Every row gives one point. Each copy is the shape, with its points in the same order, turned, moved and blurred by noise. Is it also mirrored, or only turned?
In the rows, zero is written as 128.

Shape (8 x 3):
[[158  72 154]
 [103 123 170]
 [ 94 127 134]
 [181  99 124]
 [ 66 102 160]
 [179  78 130]
 [ 97 116  99]
 [182 103 114]]
Copy 1 (8 x 3):
[[135  85  90]
 [ 94 100 150]
 [ 86 133 135]
 [169 113  92]
 [ 52 109 124]
 [157  96  75]
 [ 90 161 114]
 [175 126  94]]
Copy 1 is: only turned
Copy 2 (8 x 3):
[[152  64 109]
 [152 119 159]
 [117 125 153]
 [136  84  72]
 [122 104 192]
 [142  65  79]
 [ 81 109 137]
 [126  89  66]]
Copy 2 is: only turned
Copy 3 (8 x 3):
[[111  95 184]
 [ 79 153 139]
 [ 98 137 106]
 [154 114 172]
 [ 53 126 108]
 [145  95 183]
 [124 114  89]
 [165 109 169]]
Copy 3 is: only turned
Copy 4 (8 x 3):
[[141 106  66]
 [ 91 168  77]
 [ 77 148 112]
 [164 112 116]
 [ 48 143  78]
 [165 100  88]
 [ 82 122 135]
 [165 113 121]]
Copy 4 is: mirrored

Shape (9 x 6):
[[115 138 169 157  76 108]
 [151  84  97 117 146 112]
 [139 152  79 150 175 127]
 [ 75 145 102 187  78 110]
 [136 117  65 133 138 163]
 [126 173  84  97 113 194]
 [ 82 175 140  89  99 160]
 [104 160 173 177 178 136]
 [156 129 126 124 111 106]]
Copy 1 (9 x 6):
[[131  80 163 164 123  98]
 [158 104  88  91 124 151]
 [187 157  92 175 134 158]
 [130  65 111 214  83 137]
 [155 133  92 144  99 194]
 [127 194 123 153  67 166]
 [ 94 167 126 159  79 103]
 [122 141 128 192 188 123]
 [168 109 125 124 106 117]]
Copy 1 is: only turned
Copy 2 (9 x 6):
[[191 115 137 113 147  92]
 [114 114  75 177  91 130]
 [ 80 137  74 158 162 112]
 [146  61 140 121 180  91]
 [ 96 101  72 147 151 158]
 [123 116  45  81 173 165]
 [146 113  87  35 145 127]
 [101 179 152 103 164  90]
 [160 130  79 147 122 106]]
Copy 2 is: mirrored
Copy 3 (9 x 6):
[[144 169 174 103 133 140]
 [136  86 134 156 129  65]
 [131 130 108 207 113 102]
 [170 191 126 116  87 109]
 [163  93 110 176  79 102]
 [143  96 134 176  36 152]
 [ 98 131 146 118  60 168]
 [117 158  97 165 166 174]
 [131 119 171 155 124 103]]
Copy 3 is: mirrored

Shape (12 x 9):
[[153 123 152 135 130  71 120 139 130]
 [116 115  63  99  73 163 143 138 115]
 [167 112 164 154 163 146 173  99 116]
 [107 140  81 136 122 150 170 153  94]
 [ 82 104  75 119  70 167 191 152 152]
 [ 85 181 106  97 181 172  39 105 178]
 [152 140 178 147  69 106 106 142 114]
 [175 100 191 143 147 131 104 161 103]
 [ 92 120  80 151 118 162 148 173 133]
 [108 108 154 157 115 125 121 124  96]
 [165 143 140 182 120 135 145 137 130]
 [101  97  45 155  89 144 116 145 132]]
Copy 1 (12 x 9):
[[131 105 140 125 109  76 108 134 106]
 [170 120 115  98  93 198 183 102 128]
 [159 142 125 142 205  93 139 115 132]
 [118 114  86 141 119 164 184 115 135]
 [183 100 137 139 103 186 209 121 185]
 [ 57 134 180  81 137 218  65 125 149]
 [142 145 177 151  95  93 147 135  81]
 [146 104 155 160 167 100 124 127  53]
 [138  98 108 166 105 194 167 115 155]
 [136 118 156 153 128 119 149  82 110]
 [144 158 135 176 139 116 126 138 121]
 [166 111 113 144  71 195 145  85 145]]
Copy 1 is: only turned
Copy 2 (12 x 9):
[[173 139 131 119 131  89 117 120 168]
 [ 86 113  77 118 124 144 147 187 106]
 [186 119 149 158 128 154 117  85  99]
 [ 99 150 122 152 159 153 146 160 110]
 [ 74  71  89 150 159 157 151 179 127]
 [ 54 182  79 100 102 149  26  80 155]
 [144 126 149 146  74  73 140 135 168]
 [174 132 195 125 100 109  82 127 133]
 [ 83 127 115 161 168 142 111 174 126]
 [121 129 152 147 125  88 125 114 114]
 [164 139 130 188 115 130 112 131 140]
 [ 86 124  69 152 151 106 105 193 107]]
Copy 2 is: only turned
Copy 3 (12 x 9):
[[153 115 131 113 113  72 121 147 138]
 [ 86 172  74 142  83 176 107 125 136]
 [177 137 154 135 140 130 165  97  99]
 [127 196  74 143 118 145 125 142 100]
 [ 59 176  64 154 127 169 159 143 141]
 [120  94 133 117 188 187   7 167 111]
 [133 134 151 181  94  73 104 128 156]
 [185  84 149 173  91 103 133 142 104]
 [115 162  56 163 140 153 126 162 121]
 [130 127 110 169 123  93 116 106 106]
 [178 155 129 166 139 117 136 129 151]
 [111 146  25 147 120 153 105 126 156]]
Copy 3 is: only turned

Shape (15 x 11):
[[106 116 174 147 105  83  91 143 194 139 130]
 [108 113 114 124 184 103 187 158  85 150 176]
 [127 120  78 112 155 123 128 133 108 171 205]
 [113 145 182 165  75 133  69 135 161 106 141]
 [154 103 188 187 110 129  72 173 171 129 145]
 [139 101  79 122 168 114 129 180 115 186 189]
 [128 101 109  95 183 139 172  71 164 108  86]
 [131 117 127 158 144  82  83 126 136 128  92]
 [107  80  71  95 150 149 162  88  94  89 117]
 [131 150 117 151 158  88 121 129 174 110 118]
 [110 154 102 177 194 174 175 158 113 168 195]
 [146 136 130 174  79 129 144 154 156 137 133]
 [ 92 120  95  90 166 130 135 146 152 110  76]
 [143 125  98  82 175 128 161 114 145  56 109]
 [ 94  88  78 134 168 116 153 116 168  76 120]]
Copy 1 (15 x 11):
[[100 119 142 104 117 106 139 122 229 114 158]
 [117 125  80 160 176  91 156 161 104  82 108]
 [116 130  60 144 171 102 119 104  98 123 129]
 [107 171 151 118  89 138 145 115 204 141 198]
 [131 134 121 119 119 118 116 145 216 113 236]
 [111 117  44 148 189 103 104 150 117 123 139]
 [176  60 106 129 115 153 181  84 157  58  86]
 [148 134 124 134 141 132  94 108 213  81 134]
 [153 107  85 183  87 145 148  84 116  73  81]
 [162 142 100 106 150 127 151 107 199 100 132]
 [142 130  86 181 223 135 174 145  97 126 167]
 [168 138 118 147 113 110 143 152 181 163 163]
 [138  96  93 146 120 184 153 131 178  88  73]
 [177 118  69 106  89 174 178 111 146  61 100]
 [161 114  53 162 121 142 178 105 195  64 118]]
Copy 1 is: only turned
Copy 2 (15 x 11):
[[103 106 130 194 123  83 121 101 163 143  72]
 [167 170 130 105 137  82 155 125  89 204 154]
 [203 156 102 108 149  71 117 118 133 166 147]
 [106  89 125 183 123  96  79  82 127  86 105]
 [120  68 161 209 108  80  74 140 117 104 103]
 [202 155 110 116 120  44 109 164 133 188 128]
 [172 122 118 102 172 192 180 141 178 142 110]
 [151  82  97 150 116 102 143 116 130 127  52]
 [173 119  71  77 142 173 175 120 132 147 155]
 [176 126 128 163 134 113 146 115 137 107  68]
 [208 201 136 153 164 120  81 132  67 174 148]
 [153 134 146 164  74 131  86 105 137 122 109]
 [135 158  84 118 134 150 168 154 148 120  87]
 [172 143 132 105 153 152 200 139 153  93 143]
 [181 143  82 165 139 156 192 144 151 135 130]]
Copy 2 is: only turned
